Every row gives one point. A path goes straight from each point to the next, and from the last back to the first. The post is the endless flat space through its rows: a point in 2 columns, a line in 3, a plane in 4, and so on, so that a path can go around it. Count how often the path circles the post. Going back the other way cancels.
In the rows, 128 means zero.

Post (1 x 2):
[[130 134]]
Path:
[[120  88]
 [140 111]
 [116 111]
 [ 99 138]
 [114 163]
 [148 170]
 [197 146]
 [164  76]
 [113  77]
 [108 119]]
Times around: 1

Post (7 x 8):
[[140 116 177 196 109 135 182 121]
 [135 114 122 134 118 129 145 160]
 [129 137 101  59 124 186 141  51]
 [122 153  95  94 193 115 121 108]
 [147 101 183 180 134 194 127 189]
 [146 140 160 103 134 157 197 109]
 [131 122 190 130 141 114 124 146]]
Path (15 x 8):
[[159 167 163 106 127 112 180 145]
 [109 184 116 156 163 130 192 144]
 [ 79 128 133 100 177 176 131 111]
 [128 121 146 155 147 153 172 115]
 [102 135 147 153 168 147 170 141]
 [139 168 148 144 185 130 187 146]
 [130 154 178 119 129 121 110  87]
 [114 144 148 121 157 158 118 133]
 [136 134 159 173 116 151 137 143]
 [156 136 152 138 137 156 161 125]
 [173 118 139 116 139 139 104 101]
 [161  95 172  98 165 178 192 120]
 [121  98 147 127 175 155 172 141]
 [138 114 146 124 151 145 126 101]
 [191 119 168 149 118 129 157 150]]
Times around: 0

Post:
[[ 98 126 125 159 116 113 147 114 134 134 118 152 130 150]
 [123 136 119 115 129  98 144 163 126 119 111 132 124 109]
 [126 122 134 135 105 135 152 160 139 116 137 154 136 166]
 [116 116 110 111 164 110 156 153 114 115 131 166 162 144]
 [110 109 112 103 138 117 149 142 156 105  95 155 135 160]
 [122 125 160 112 112 145  72 136 133 129 125 153 143 128]
 [103 124  85 123 128 142 133 127 156 178 133 137 123 130]
 [136 109 123 123 132 153 141 118 108 114 141 154  98 138]
 [121 136 156  95 122 110 139 125 160 130 137 149 128 128]
 [ 97  99  64  59 105 101   7 131 123 141 205 120 121 118]
 [132 116 111 160 188 102 134 144 127 130 149 118 107 147]
 [107 137 145  92 116 124 109 141 115 157 121 112 126 150]
 [124 121 114 120 122 143 135 110 132 121 141  75 138 116]]
Path:
[[143 114 113  81 128 113 125 127 111 122 143 150 115 125]
 [153 137 126  86 124 122 100  95 117 132 151 131  89 123]
 [138 104  94 111  97 134 114 155 145 154 122 129 125 116]
 [117 119 122 113 127 146  85 113 120 164 139 150 141 118]
 [111 125  83 115 140 104 111 120 135 133 133 127 162 129]
 [137 127 118 110 140 130  84 135 136 113 139 137 119 147]
 [137 120 100 117 114 117 132 141 128 148 139 115 135 149]
 [129  91 135 148 134 107 112 115 105 124 129 118 138 161]
 [112 112 148 110 124 141 145 143 157 138 152 141 115 144]
 [100 133 123 131 149 119 143 145 139 139 140 157 148 139]
 [ 89 140 139 120 138 106 135 142 172 114 139 133 139 137]
 [125 115 142 113 147 126 119 146 129 116 153 149 130  79]
 [133 118 141  76 145 136 119 137 143 149 151 166 134 119]]
Times around: 0

Post:
[[144 134 153 100 131 128 121 179 151  97 125 137 154  90 100  97 124 155]
 [114 125 148 135  93 137 139  66 121  84 124 101 125 180 128 159 112 154]
 [137 154 161  89 155  82 107 130 176 112  98  97 189  79 139  93 136 166]
 [ 98 147 134  88 108 142 179  78 142 103 167  85 152 116 127 141  89 165]
 [130  93 116 133 102  92 135 116 162 171  68 161 135  99 101 125 160 133]
 [156 163 157  96 147  92 153 133 140 105 140  54 128  68 102 130 102 134]
 [145 138 136 107 105  59  98 153 153 157 172 100 166  97 116 118 111 134]
 [140 166 136  81 111 156 146 123 119 102 128  83 136 103 159 183 134 174]
 [145  66 130 180 141 155 147  93 196 168 118 175 150 130 155 179 124 114]
 [117  96 172 160 145  94 127 101 144 192  93 224 129 102 143 148 145 137]
 [100 149 122 114 138 129 139  92 128  60 183  78 145 117 126 169 144 136]
 [141 157 105 141 104 117 117  98 122 101 133  98 142  76 116 135 100 185]
 [157 117 136 122 150 175 163  69 141 128 122 182 172 156  92 240 119 166]
 [145 146 119  71 105  81  85 129 171  85 124 114 129  77 121 102  87 123]
 [137 124  94 144 142  37 148 137 188 154 109 170 142 119 164  91 129 141]
 [141 119 102 134 159 107 109 115 134 192  86 176 160 117 135 104 123 115]
 [153 118 133 143 145 149 132  64 161 185 114 173 104 142 114 146 156 173]]
Path:
[[140 143 134 118  88 137 148 145 133 168 107 128 114  90 120 160  99 168]
 [125  80 133 109 139 161 131 147 183 133 121 135 166 111 123 140 153 139]
 [142 102 132 117 107 117 174 109 123 160 149 146 160 155  55 120 124 182]
 [169 137 198 108 123  64 128  84 162 127 151 139 109  98 119 125 125 165]
 [122 176 162 134 144  67 166  79 143  61 101 123 130  93 152 142  94 113]
 [110 126 134 103 122 133 107 140 160 160  76 149 172  79 154 128 122 135]
 [121 117 130 101 132 128 123 117 173 150 176 102 133 131 119 193 109 157]
 [151  91 165  45  80  80 144 122 158 170 125 108 109  95 160 157 130 130]
 [113 105 120 152 116 100 132 127 112 101 150 137 149 120  91 119 142  98]
 [161 148 146 118 144 131 121 100 153  97 111  99 174  87  99 141 164 160]
 [178 127 123 118 154  97 107 107 137  83 102 149  97  69 107 121 111 108]
 [159 153 155  81 145 105 161  72 170 145  89  55 124  78 141 100  70 180]
 [137 128 116 137 162  83 121 104 215 145 170 135 141 131 146 123  84 153]
 [ 94 178 197  85 154 125 120  91  99 127 100 111 130  79  73 123 135 121]
 [120 153 126 104 103 149 100  95 148 101  99 186 188 103 136 118 138 160]
 [160 143 124 106 138  90 132 119 157  80 121 157 122 100 151 122 104 151]
 [142 113 100 100 142  94 135 103 127 149 106 165 123 100 127 141  96 161]
 [146  98 147 144 120 146 100 153 201 121 156  78 149 128 106 168  97 122]]
Times around: 0

Post, 17 rows:
[[117 191 126 154  88 126 131 104 177 140 141 140 132 141 145 135 120 101]
 [103 135 141 138 133 151 111 131 119 143 146 123 111  91 164 138  96  89]
 [131 118 155 152 134  90 142 135 115 109 137 153 140 130 148 135 107 106]
 [118 124 124 140  80  81 102 131 122 139 112  72 134 128 161 125 138 128]
 [141 137 149 125 100 165 141 122 131 113 152 121 124 163 180 127 125 104]
 [104 133 101 132 122 104 136 140 162 166 185  73 133 146 142 101  91 169]
 [163 138 139 112 129 129 137 167 191 124 150 124 120 120 153 137 113  96]
 [102 127 181 127 142  97 122 165 167 118 176 132 109 129 142 125 145 116]
 [101 120  69 109 144 102  48  84 159 113  87  91 157 158 190 136 157 119]
 [127 170 117 155 138 150 104 122 118  89 132  92 166  94 169 169 155 100]
 [150 111 100  94 100 127 119 102 184 150 106 137 145 129 176 127 185 129]
 [151 151 156 141 190 144  60 122 140 131 141 131 139 143 149 130 142 104]
 [132 153 145  95 156  96 129 101 143 143 169 115 115 135 155 114 128 101]
 [ 92 108 196 113 148 113 112  99 165  63  93 119 168  95 104 123 114  95]
 [ 81 121 164 122 138 118 117 126 122  97 133 123 201 133 123 136 138  66]
 [ 74 125 135 157 117 108  97 132 101  46  46 101 187 131 112  39 140  66]
 [110 132 119 119 144 113 122 135 110 139 167  96  99 147  98 131 131 129]]
Path (28 x 18):
[[111 155 132 157 163 141 130 150 142 120 162 135 133 138 126 119 143  82]
 [110 110 133 115 134  99 115  92 148 131 126 143 171 123 125 130 135  67]
 [117 175 139 151 169  97  65  93 135 157 124 135 154 143 183 148 158  63]
 [115 165 175 119 147 167 111 121 115 140 130 133 141 141 134  87 152  59]
 [121 153 180 175  90 191 174 120 123  68  69 156 174 131 109 173  59  51]
 [149 140 131 120 107  55 171 110 176 113 123  72 159  96 126 174 137 101]
 [108 151 147 151 137 124 155 149 143 107 169 114 152 123 142 129 147 108]
 [157 137 201 109 124 153 126 135 198  91  99 192 143 161 160 101 175  99]
 [ 83 131 131  74 120 163 147 150 148  70 158  74 165 130 163 154 157 106]
 [ 76 143 129 134 148 150 117 132 131 108 129 107 119 121 140 162 132 110]
 [151 107 112 144 132 142  95 109 147 141 120 100 120 159 148 132 115 122]
 [108 153 146 141 155 171 128 132 105 149 163 145  69 131 125 104 108  58]
 [ 82 147 173 167 106 133 129 154  96 109 119 118 114 137 139 116 144 120]
 [100 153 142 141 225 101 109 180 100  79 178 153 174 125 126 174  94  77]
 [145 147 119  93 143 101 129 112 125 105 139  96 179 129 115 178 174 122]
 [102 240  92 161  72  77 153  69 176 152 117 107 109 157  84 101 162 152]
 [127 189 145 116 180 126 144 128 155 158 179 125 129 112 102 156 120  33]
 [118 159 151 145 137 102 107 126 175 126 158 155 127 108 145  86 170  55]
 [ 77 147 158 153 135 100 143  85  71  68 198  76 203 121  99 232 162 158]
 [121  93 151  91 123 111 127  91 112 134 112 132 171  93 103 116 146 165]
 [ 82 142 188 136 101 120 131 125 110 126 120 111 119 112 159 145 113  96]
 [143 119 197 142  95 131 158 127 114 134 101 160 112 134 154  88 113 116]
 [141 155 198 128 118 149 162 156 165 103 162 133 103  51 168 134  65 106]
 [140 143  93 143  87 142 117 145 146 107 158 107 165 151  86 125 172 119]
 [144 155 160 186  88  72 116 148 197  99 111 158 130 111 143 135 130  61]
 [104 151 137 140 156  91 152 108 152 135 165  99 182 139 110 172 152 111]
 [ 83 162 158 143 135 119  72 140 147 130  80 174 115 122 155 144 134  76]
 [115 144 156 101 127 185 134 146 182 108 126 123 143 135 119 150 164  78]]
Times around: 0

Post (17 x 18):
[[155 142 136 104 170 155 116 124 110  95 168 175 161 126 106  95 148 140]
 [137 113 156  93  82 121 117 150 135 135 136  79 150  94 159 127  71 137]
 [153 115 155  92 107 129 133 152 122 119 121 116 128 134 131 147  71 100]
 [169 163 118 155 158 151 102 125 146 127 183 158 180 156  94 142 146 112]
 [140 126 139 138 149 127 127 169 124 107 176 175 168 136 125 137 142 107]
 [ 98 121 120 145 156 130 105 144 163 107 134 161 125 137 129 123 127 118]
 [123 102  83 137 118 112 156 150  68 146 142 126 173  97 122  96 124 124]
 [151 137 119 133 152 168 123 119 183  76 142 151 145 136 138 121 180 127]
 [101 150 129  99 108 145 133 102 127 104  99 142  87  84 182 163 126 135]
 [ 99 120 157  95  88 118 141  84 126  99  88 117 130  96 150 141 115 164]
 [ 90 116 126  78 119 110 145  74 133 128 104 109 107  98 201 143  95 156]
 [121 138 130 108 131 158 110  86 157  94 165 126 121 132 127 149 154 121]
 [136 163 131 134 140 143 141 151 141 130 181 187 120 165 131  87 149  97]
 [171 108 146  81  67  95 101 140 133 116 104 121 122 117 139 143  98 123]
 [136 131 153 150 163 146 110  65 126 109 154 135 119 108 159 139 144 131]
 [151 145 131 116 109  76 129 170  92 118 133  99 139 137 128 120 104 125]
 [130 114 116 108 137  73 188 123  83 167 145 135 161  60 103 107  95 126]]
Path, 29 rows:
[[112 124 147  17  74 114 131 114  69 109 122 123  95  75 142  98  83 193]
 [ 81 125 101 110  69  99 141 109 161 147 125 157 111  78 199 127 120 145]
 [ 73 132 114  72 110 178 179 154 148  81 154 154 165 100 152 147 131  97]
 [141 163 124  92 166 131 160  88 139 155 135 136 105 109 209 195  97 100]
 [131 123 128 126 120 107 105 170 130 133 142 147 184 133  90 130 124 132]
 [100 119  92 137 102 141 178 166 184 122 117 148 120 156 147  94 151 116]
 [ 99 102  77 140 188 194 147 101  73 107 169  98 182  98 156 113 116 146]
 [206 166 163 114 102 154 120 116 123  50 129 153 139 133 135 145 140 126]
 [168 116 139 126  67 116  63 113 152 103 131  67 163 110 143 175 116 113]
 [ 79 113 149  89 128 112 137  66 126 131 100 122  83 124 206 113 104 134]
 [145 137 107 158 177 106 161 114 111 150 205 174 166 114 112 132 132  73]
 [111 141 130  61  69 193 147  84 130  69 138 174  80 111 200 102 150 149]
 [ 92 100  77  96 105  95 134 150 228  95  91 117  81 159 147  70 122 152]
 [136 141 121  68 130 108 155 151  60  94 130 176 129  60 164 113 128 174]
 [152 120 145 158 140 139 154  90 156 116 157 148 101 116 155  68 100 108]
 [141 124 129  91 103 147 124  91 113 113 185 113 114 123 177  78 150 130]
 [109 159 202 111 127 121 152  65  96 159 133 129 164  90 122 137  82 136]
 [104 166 147  91 164 118 149 117  88 166 160 124  86  85 197  93 106 136]
 [154 125 162 116 125  99 116 129 133 109 117 132 153  45  98 171 127 163]
 [107 107 129  89 105 110 149 120  90  81  79 191 102  19 189 169 116 166]
 [114 145 136 134 147 123 115 119 164  79 138 143 122 134 158 133 103 136]
 [154 119 141  93 115  82 142 110  72 105 113 138 114  86 146 117 115 134]
 [111 139 103 155 144 103 152 148 122  59 105  96 126 162 149 150 129 130]
 [148 122 154 132  87  95  58 103 163 156 138  85 103  77 151 117  97 154]
 [ 71  85 136 151 153 116 142 157 142 103 106 152 129  93  94 138 144 108]
 [ 91 105 140 158 152 105 124 150  75 115  98 170 147  97 122 109 131 162]
 [143 138 132 125 105 124 125 140  91 136 161 101 130 146 156 133  98 141]
 [140 153  91 111 108  73 173 183 160  76  87 166 154 153 111  78 131 146]
 [141 128  74 160 187 153 139 132 130 113 178 158 191  86 121 143 147 131]]
Times around: 2
